Each row is a point. Each copy is the shape, with its points in the same order, stretched, turned, moved and blurred by noise. Some copies are also mirrored. Which?
In the rows, zero is written as 128.

Shape, 8 rows:
[[157 161]
 [ 98 133]
 [ 88 122]
 [116 123]
 [ 89 102]
 [112  95]
 [191 173]
 [ 96 137]]
Copy 1, 8 rows:
[[156 179]
 [ 81 141]
 [ 77 133]
 [104 132]
 [ 63 109]
 [ 99 101]
 [198 178]
 [ 86 145]]
Copy 1 is: only turned
Copy 2:
[[181 146]
 [161  93]
 [151  83]
 [149 107]
 [134  81]
 [126 101]
 [189 176]
 [164  92]]
Copy 2 is: mirrored

Shape (9 x 3):
[[135 154 122]
 [182 177  36]
 [127 188 122]
 [121  97 114]
 [108 132 129]
 [128 151  84]
 [ 95 126 118]
 [ 97  88 135]
 [120 106 148]]
Copy 1:
[[147 143 127]
 [224 121  44]
 [161 171 110]
 [105  95 130]
 [111 133 132]
 [145 131  89]
 [ 92 129 122]
 [ 72  98 151]
 [103 117 157]]
Copy 1 is: only turned
Copy 2:
[[143 159 132]
 [249 199 135]
 [146 177 160]
 [141 106 106]
 [129 122 135]
 [182 144 145]
 [135 106 144]
 [113  83 115]
 [108 117 105]]
Copy 2 is: mirrored

Shape:
[[135  88 110 115  79 167]
 [ 87  99 139 175 111 118]
 [ 95  79 121 104  91 185]
 [134 120  74 121 141  93]
 [103 116 187 145 152  96]
 [124 154  82  84  88 163]
 [133  99  79 137 161 150]
 [139 131 103  74  57 169]
 [165 158 127 100  53 182]
 [ 83 145 144 167 145 114]]
Copy 1, 10 rows:
[[104  63  93 117  85 148]
 [ 86  92 135 186 144 124]
 [ 72  52 121 116  98 171]
 [126 108 103  92 148  89]
 [112 120 206 171 141 116]
 [ 95 129  76  84  99 158]
 [135  66 108  96 155 143]
 [ 93 107  77  89  60 153]
 [129 131  73 116  49 177]
 [ 99 141 157 174 170 137]]
Copy 1 is: only turned
Copy 2 (10 x 6):
[[117 116  94 125 107 202]
 [ 94  91  97 171 147 142]
 [ 82 119 105 114 128 210]
 [127  90  94  99 117 107]
 [119 150  87 172 163 116]
 [132 119 144  87  84 179]
 [135  72  93  96 155 139]
 [125 128 123  98  66 198]
 [173 143 118 126  84 210]
 [124 115 130 164 165 115]]
Copy 2 is: mirrored
Copy 3:
[[117 102  99  67  79 155]
 [ 99 106 124 160 106 142]
 [ 96 112 124  67  83 186]
 [113 129  99  95 132  77]
 [150 107 169 162 133 134]
 [128 165 107  59  63 124]
 [107 135  80  90 150 134]
 [134 129 111  42  41 135]
 [173 141  94  77  29 148]
 [125 147 140 181 121 131]]
Copy 3 is: only turned

Shape (13 x 8):
[[114 170 121 141  94 115 144 165]
 [ 97 126 102 114  88 107 155 165]
 [157 147 124  84 156 162  90 110]
 [142 115 171  96 187 130  92  84]
 [ 72 137  69 150 146 102 111 130]
 [187 149 109 144 122 157 176 149]
 [113 102  91 189 186  67  58 118]
 [210 133 136  96 120 159  84 133]
 [164  91 122 161 122  91 114  46]
 [ 69 139  87 171 166 121  80 146]
 [112 148 135 139  71 162 140 168]
 [136 120 145  96 143 148  91 176]
 [159  92 156  69 156 194  87 129]]
Copy 1 (13 x 8):
[[109 179 122 164  88 111 155 148]
 [ 95 142  78 150  92  80 143 161]
 [131  99 169  94 152 159 115 174]
 [120  91 195  90 184 139  96 104]
 [ 95 107 134 203 144  79 134 182]
 [153 166  91 118 141 160 178 139]
 [140 123 178 219 217  62 102 154]
 [174 144 144  78 149 166 100 158]
 [168  89 128 163 171 119  90  84]
 [ 77 135 170 208 167  93 120 183]
 [ 93 193  95 145  85 139 125 152]
 [ 99 159 148  93 153 125 104 174]
 [102 118 147  57 185 169  70 152]]
Copy 1 is: mirrored
Copy 2:
[[ 83 152 133 105  96 105 113 137]
 [ 90 127 119 110  93 101 128 180]
 [162 115 103  91 168 167 106 124]
 [190 114 129 125 213 139 123 137]
 [ 53  88 111 119 160 115 129 140]
 [132 134 149 121  74 165 151 121]
 [ 85  33 136 142 190  84 124  92]
 [187 107 110  95 111 145  94 102]
 [144 108  92 208 139 111 134 113]
 [ 52  73 142 114 179 123 103 128]
 [ 97 155 143 122  78 134  82 164]
 [155  93 150  73 142 128  96 150]
 [207  90 137  99 162 179  91 169]]
Copy 2 is: mirrored
Copy 3, 13 rows:
[[107 135 154 167  73 120 131 111]
 [114 100 113 153  66 141 136 132]
 [136 158 111  74 135 124 101  85]
 [126 135 105  95 207  98 107 124]
 [108 153  80 174 110 128  89 142]
 [169 147 136 152  91 164 158  67]
 [167 156 101 207 173  94  40 172]
 [185 144 140  74 112 134 101  84]
 [192  99  87 164 164  79 106  75]
 [ 94 163 100 184 153 150  58 149]
 [ 98 107 165 141  69 168 119  89]
 [129 122 140  95 120 160  97 153]
 [146 111 117  47 163 179 108 117]]
Copy 3 is: only turned

Shape:
[[163 137 146 171 172 106 130 137 160 117  94]
 [144 158 126 198 108 210 154  98 155 156 153]
 [114 144 148 133 138 165 118 103 120 161  74]
 [ 85  87 147 138 141 172 166 104 147 110 165]
 [137 152  82 115 178 150 111 114  88 114 105]
 [ 87 177 139  65 166 140 117 167  85 148 129]
 [125 136 141  99 126 158 134  84 182 131 182]
 [ 95 131 130 143 138 138 141 117 129 181 147]
 [140 168 118 106 150  82 144 169 146 108 144]
 [121 108  90 101 187 169 184 152 162 159 165]
 [ 68 101 137 137 152 185 129 122  94 119  81]
 [ 97 171 117 190 135 192  74 156 130 135 110]
 [144 120  90 161 150 163 100 142 164  88 170]
 [159 124  59 145 142 178 161  93 171 140 101]
 [141 121 122 115 169 131 128 113 156 118 171]
 [128 149  85 154 186 160 136  77 167  99 129]
 [127 146 208 135 128 166 164 156  96 117 158]]
Copy 1:
[[130 102 143 216 153 136 126 148 161  80 104]
 [137 144  85 160 137 233 138 168 172 184 167]
 [ 89 121 103 150 169 150 120 138 120 154  79]
 [ 93 124 143  97 125 249 174 130 142 115 134]
 [120 117  78 151 164 135 111  74 116  84 129]
 [111 173 136  69 178 114  90 123 111  86 124]
 [151 136 182 122 125 205 127  94 167 147 143]
 [100 143 142 113 153 148 149 148 133 152 163]
 [175 134 166 144 135 111 134 119 163  63 141]
 [139  99 155  76 197 180 181 132 183 121 159]
 [ 50 107  66 107 157 189 140 140 108 100  81]
 [ 55 142  63 154 140 175  84 148 182 136 144]
 [115  86 112 156 100 210 109  99 201  91 173]
 [155  83  85 171 152 177 168 107 183 165 124]
 [142 104 161 138 140 176 136  80 156  94 153]
 [114 110 111 185 158 204 146  59 179 100 131]
 [140 170 135 114 143 222 109 183 104  87 126]]
Copy 1 is: only turned
Copy 2 (17 x 11):
[[131 148 159 149 161 108 141 156 173 124  72]
 [144 130 211 162 113 173  78  94 159 152 167]
 [ 97 153 172  82 148 163 123 104 119 118 115]
 [113  68 141 141 128 175  91 124 135  77 168]
 [112 180 120 150 170 171 135 124  82 120 119]
 [ 66 192  82  86 124 118 127 150  93 123 185]
 [149 128 107 123 123 155  49  93 167  99 166]
 [ 75 124 139 136 126 124  90  89 120 139 146]
 [122 172  80 152 107  84 147 147 144 125 131]
 [ 68 118  84 183 164 164 126 105 181 142 193]
 [ 74 109 164 100 139 201 144 139  88  91 128]
 [ 99 178 186 132  88 181  91 171 131 167 106]
 [154 126 123 189 116 184  86 168 153 154 110]
 [121 141 143 184 159 206 139  60 168 141 113]
 [136 126 100 155 160 140  79 127 151 114 134]
 [119 165 142 190 163 179  91 106 153  84 104]
 [147 110 172  94 116 110 122 179 122 106 212]]
Copy 2 is: only turned
Copy 3, 17 rows:
[[181 151 144 148 157 107 169 112 170 114 107]
 [134 172 128 153 142 208 147 161 178 131 172]
 [155 149 164 105 132 161 104 138 139 163 114]
 [ 81  97 205 117 118 178 158 123 182 129 175]
 [109 106 110  86 173 146 121 114 137  89 111]
 [ 81  63 146  76 157  94 118 180 107 159 133]
 [136 107 143  92 120 140 158 135 167 151 224]
 [106 116 165 147 142 136 121 137 150 169 162]
 [111  99  96 130 130  63 189 132 143 123 151]
 [100  32 120 113 154 149 156 117 198 160 165]
 [ 83 114 208  95 129 180 100 135 163 123  92]
 [104 170 144 122 175 133 106 182 189 112  96]
 [110 121 118 122 158 126 153 134 210  60 156]
 [147 121  78 119 134 195 138  81 193 126 138]
 [132  91 140 109 155 117 160 112 160 114 183]
 [121 142 128  95 185 172 164  67 195 117 149]
 [112 106 197 131 126 150 178 210 115 127 157]]
Copy 3 is: only turned

Shape (17 x 12):
[[144 179 139 113 167 164  91 116 142 118 134 120]
 [ 61  93 144 144 144 115 120 163 124 187 124 173]
 [ 68 104 115 183 161  64 133 141 135 174 135 113]
 [136 175 116 151  78 112 138  99  96 161 132 175]
 [ 54  96 110 154 160  88 119 147 177 120  77 156]
 [158 171 132  78  87 140  86  85 177  89 152 113]
 [132 166 132 121  86 163  22  89 138  86 131  96]
 [129 143 120 129  98 128 177 102  69 155 148 121]
 [197 117 113 186  77 163 162 104  85 158 122 137]
 [173 127 114  98 110 104 113 108  63 132 124 150]
 [142 150 150 143 104 108 146 152 120 175 100 121]
 [149 161 143 127  90 164  91  93 141  83 166 139]
 [147 161 170  70  97 179  88  47 139 134 114  89]
 [122  92 160 150 123  92 125 148 134 151 144 143]
 [146 119  95 108 102 151 155 113 110 190 143 128]
 [ 76  90 154 180 166  74 140 119 128 136 115 173]
 [203 135 119 165 104 141 114  68 125 198 141 148]]
Copy 1 (17 x 12):
[[144 184 130 116 161 126  97 119 189 139 136 139]
 [ 42  92 169 145  89  99 134 183 143 123 127 148]
 [ 47  85 161 191  99  98 126 125 150 117 143 120]
 [145 150 133 146  55  93 160 125 128 145 140 191]
 [ 33  78 113 107 111 119 101 109 115  95 116 127]
 [186 185  65  87  93 138  88  99 190 178 146 130]
 [156 203  83 111 101 165  62  87 166 217 145 175]
 [156 119 138 161 102  92 184 153 136 164 148 155]
 [172 144 149 189  80 110 158 157  86 149 102 146]
 [170 111 147 135  87  74 134 116 132 192  92 185]
 [132 142 163 166 106 116 169 127 167 139  88 126]
 [179 170  96 101  88 152  94 118 161 156 157 169]
 [163 221 109  80 110 136 129 108 181 218 158 116]
 [112  92 166 151  78 123 115 138 142 139 107 126]
 [141 138 114 154  93  76 166 176 143 153 127 133]
 [ 67  64 176 125  89 111 115 114 102 107 137 133]
 [178 196 156 167  47  73 121 147 114 153 132 123]]
Copy 1 is: mirrored
Copy 2:
[[156 131 114  87 109 128  99 114 202 139  68 111]
 [148  74 179 114 148  81 103 195  94 101  94 163]
 [100 142 192 120 140 102 127 223 131  83 100 128]
 [153 139 171 116 103  42 138  82 165 139 145 149]
 [ 86  78 174 145  98 135 117 182 111  61  33 134]
 [147  86 107 108  43 147 122  96 230 151 117  78]
 [161  95  96 105  54 129  65 107 240  79 129  94]
 [119 150 152 123 158  76 123 101 145 153 174 138]
 [190 190 147 177 151 104 115  72 148 133 170 174]
 [155 104  95 145 166  48 144  92 175 134 147  93]
 [155 168 137 108 116  87 145 133  97 122 135 124]
 [174 102 136 105  85 142 110  83 223 129 126 127]
 [157 112 126 109  70 110  52  84 186 160 131  60]
 [169 106 169 121 139 116 147 171 129 105 119 116]
 [140 128 129 155 141  84 104 132 148 191 151 154]
 [127 103 223 127 154 105 136 163 119  65  63 115]
 [208 171 167 162 117  72 107 107 196 168 136 130]]
Copy 2 is: only turned

Shape, 16 rows:
[[ 96 171 166 159 109 162  98 199  70 119 160 106]
 [141 163  86 102 119 114 141  95 131 105 122 151]
 [100 136 114 106 102 146 126 126  94  60 174 126]
 [122 144 195 132 136 146 167 116  50 143 136  81]
 [122 119 114 129  83  82 110  94  70 105 115 160]
 [148  92 126 109 124  69 133 113 140 194 120 139]
 [ 94  78  86  94 151  79 124  86 100 102  86 167]
 [135 120 135 188 121 199 145 149  65 164 137  95]
 [ 98 156 186 157 163 156 104 114  82 150 135 127]
 [154  73 120  83 169 102 141 127 117 152 105 167]
 [118 150 203 154  82 178 130 201  55  98 183  98]
 [175  73 110 107 125  87  74  82 147  92 120 125]
 [184  82 143 152 175  75 157  94 129 146  97 197]
 [110 103 125 110 107  96 133 103 153  84  56 144]
 [165 125 113  71 105 122  92 113  95 101  82 161]
 [150 130  77 109 149  61 121 125 101  81  90 116]]
Copy 1, 16 rows:
[[ 89  67 187 210 115  56 142 113 138 113 123 165]
 [141 161 106  97 118 137 144 164 153 148 127 189]
 [124  66 105 137 114 127 168 143 177 100 172 180]
 [120 130 221 185 171 118 159  98 142 105 185 133]
 [113 126 131 146 113 189 110  86 165 137 129 158]
 [122 173 145  96 110 144  87 125  90 166 120  90]
 [ 96 131  79  52 161 197 119 108 157 130 132 134]
 [124  80 233 174 151 135 163 131  89  99 112 144]
 [ 83 102 201 165 178 112  84 146 157 103 132 151]
 [127 149 127  36 147 152 147 122 123 175 127 110]
 [120  60 205 242 107  71 200 100 171 106 152 154]
 [181 128 112  55 103 160  93 135 155 121 110 140]
 [164 173 132  79 194 166 126 122 143 173  98 109]
 [119 177  94  84 137 151 152  96 175 126  81 140]
 [120 156 159  63  89 161 140 117 173 176  91 183]
 [167 141  92  85 139 131 124  93 114 140 139 202]]
Copy 1 is: only turned
Copy 2 (16 x 12):
[[137 164 101 216 138 111 155 156 128 143 215 182]
 [136 136 126 124 115 120 127  89 160 135 128 133]
 [118 130 116 146 121  90 146  95 145 101 203 146]
 [140 199  94 130 129  86 126 158 107 102 173 189]
 [127 144  57 133 152 105 117  64 140 128 130 139]
 [117 149  93 100 148 110 136 149 135 181  94  81]
 [103 140  61  79 123 144 101  99 129 113 150  77]
 [118 187 133 188 139 110 189 145  66 124 153 169]
 [120 185 123 161 153 127  94 162 113 147 189 155]
 [102 132  86  58 139 131 146 148 114 163 131  81]
 [129 155  98 187 146  75 182 155 123 114 214 221]
 [122  76  94 106 161  93 102 128 121 119  90  90]
 [147 137  98  41 204 148 143 140 126 149  87 104]
 [ 98 131  71 101 112 150 106 142 164  99 110 123]
 [114  97  77 121 102 128 107 106 132 168 114 154]
 [189 115  64 104 117 128 115 117 133 103 125 105]]
Copy 2 is: only turned
Copy 3:
[[118 192 103  57  84 138 128  67  77 137 143 109]
 [123 107  90 107 149  87 144 116 146 128 109 138]
 [106 147  83  92 128 127 184 110 109  90 142 107]
 [121 143 163 127 133 142 149  48  65 144 107  96]
 [ 66 143  74 135 112 102 167 107 109 160 112 163]
 [112  97  98 160 123 162  90 125 124 176 124 136]
 [ 67 107 103 141 121 106 172 181 104 160  87 120]
 [142 141 164  99  80 177 125  38  99 125  65 136]
 [ 98 178 170  83 130 144 134  89  98 179 132 114]
 [125  94 136 149 127 139 122 194  60 168  98 145]
 [141 180 112  82  92 154 168  51  50 124 157 128]
 [ 76 149  96 168 116 114 114 169 128 111 137 145]
 [148 155 142 193 124 115 142 189 107 206  99 189]
 [ 87  90 117 141  94  71 172 161 129 146 146 127]
 [ 88  90 116 115 132  83 126 143  74 135 110 177]
 [110 141  80 152 117  63 132 162 112 140  97 111]]
Copy 3 is: only turned
Copy 4 (16 x 12):
[[102  94 169  85 148 224  80 195 125 105  74 143]
 [145 151 108 175 100 147 110 118 162 125 157 153]
 [143 103 136 159 121 194 101 140  92  84 152 173]
 [120 185 121 127 171 205 102  99 124  67 100 109]
 [149 143 160 152 125 154  23  67 123  89 184 135]
 [ 91 186 132 139 132 102  95  48 145 152 175 116]
 [130 120  98 159 140 104  56  45 129  80 229 130]
 [114 140 109 119 165 191  90 120 108 135  35  99]
 [129 137 118  69 186 210  94 115 151 122 122 115]
 [ 98 134 108 156 159 107 112  22 172 108 169 146]
 [121 106 197 111 166 228  99 178  98  81  46 159]
 [163 102 161 144 106  97 112  42 106 138 184  98]
 [143 150 138 163 210  89  83  26 192 153 174 107]
 [159 128 131 132 119  58  81 106 130  91 164 140]
 [152 121 150 142  90 147  94  56 164  69 142 159]
 [111 111 135 175 116 119  75 112 156  85 177  97]]
Copy 4 is: mirrored

Shape, 15 rows:
[[ 71 131  80 103 151 157 116 124 119 142  85 132]
 [129  98 150 156  99 123 138 147 174 165 104  62]
 [130  86 114  98 156 126 140 159 178 137 136 166]
 [ 52  86 113 119 158 160  88 111 146  92 136 158]
 [113 103 103 129 157 157 187  81 159 106 126  88]
 [119  94  97 125  83 145 146 147  93 181 123 160]
 [148 167  78 162 184 152  84 154 112 182  64  89]
 [144 143  76  89  73  82 127 157  94 138 182 128]
 [ 90 192 107 143  99 148 155 164 112  88 153  58]
 [144 120 176 117 159  67 159 166 121 168 107  61]
 [ 59 102  74 193  93 117 125 184 102  90 122 106]
 [119 100 164 127  71 107 150 129 109  83 104 135]
 [117  88 138 121 167 152 127 154 103 129  88  93]
 [163 167  99 157 171 154  81 158  67 130 117  87]
 [ 83 180 116 162 118 135  94 130 136 129 175 165]]
Copy 1 (15 x 12):
[[ 35 128 110 112 157 120 135 121 167 172 132 163]
 [131  99 137 209  92 135  89  94 131 196 101 138]
 [137 121 110 116 121 160  81 121 155 138 174 163]
 [ 53 106  86 130 124 140  95 176 130 108 146 175]
 [ 59  92  93 169 103 119 143  59 155  94 159 123]
 [131 171 100 126 125 167 175 117 127 177 106 164]
 [ 55  92 176 122 232 135  97  90 162 197 109 137]
 [137 191  89  84  99 151 145 146 124 173 155  73]
 [ 64 140 133 145  65 137 141 128 175 110  93  59]
 [167  88 148 157 114  66 100 106 144 192 131 105]
 [102 100  66 178 137 155 142 163 169 150  78 101]
 [155 186  74 178 109  90 121 136 127 105  86 130]
 [100  92 119 131 139  97 124 114 156 136  92 166]
 [ 75 105 168 101 199 145 108 120 137 132 102  92]
 [ 79 141 129 143 120 183 121 200 127 123 164 114]]
Copy 1 is: only turned
Copy 2 (15 x 12):
[[119 105 153  76 119  88  77  95 167 173 118  96]
 [104 100 173 122 152  96 172 116  94 110  61 116]
 [119  78 120  98 114 154 132 178 152 158 126 119]
 [ 99 140 143 106 106 133  43 121 200 123 156 137]
 [115 106  88 111 183  97 135 120 176 121 112  92]
 [178  50 128  75  67 116 133  79 135 136  88 118]
 [132 110 156 144 162  82  99  97  79 231  77  59]
 [211  78  96  53  73  80 120 129  64  98 134 111]
 [142 172 105 125 104  10 142 109 103  91 133  80]
 [167  77 180 142 171  72 194 156  89 134 125 105]
 [125 116 130 145  63  27  70 115 138  84  80 161]
 [190 152 144  94 112  89 146 125 155  96 102 167]
 [160 110 174 138 141  97 111 134 163 143 104  93]
 [192 150 134 167 138  80  88 112  79 178 116  63]
 [114 151 103 121  79 103 105  83 108 146 179 130]]
Copy 2 is: mirrored
Copy 3 (15 x 12):
[[139 121  77  70 182 120 115 149  90 118 110 122]
 [ 76  94 123 153 136 142 168  71 139 123  61  89]
 [184 104  83 138 124 118 164 139 157 128 130  68]
 [175  51  61  74 140 136 125 128 133 114 144 156]
 [129 100 139 111 196 142 185 103 135  92 166 118]
 [101 120  85 139 109 102 166 174  74 153 120 100]
 [149 157 125 157 185 151  83 121  58  91  32 111]
 [116 176 118 124  61  72 116 113  88 138 166  95]
 [ 59 160 131  91 121 171  73 104 126  86 165 127]
 [ 84 101 171 171 147  69 102  98 172 107  64  86]
 [ 64 105  27 127 100 128 117 118 108  45 125 144]
 [ 86 101 123  98  78  96 181 144 161 106  97 161]
 [120  60 133 117 153 117 114 150 117  74  79 108]
 [151 140 164 145 125 150  58 137  62  74  81 145]
 [157 153  79 133 111 166  86 113 124 165 148 178]]
Copy 3 is: only turned
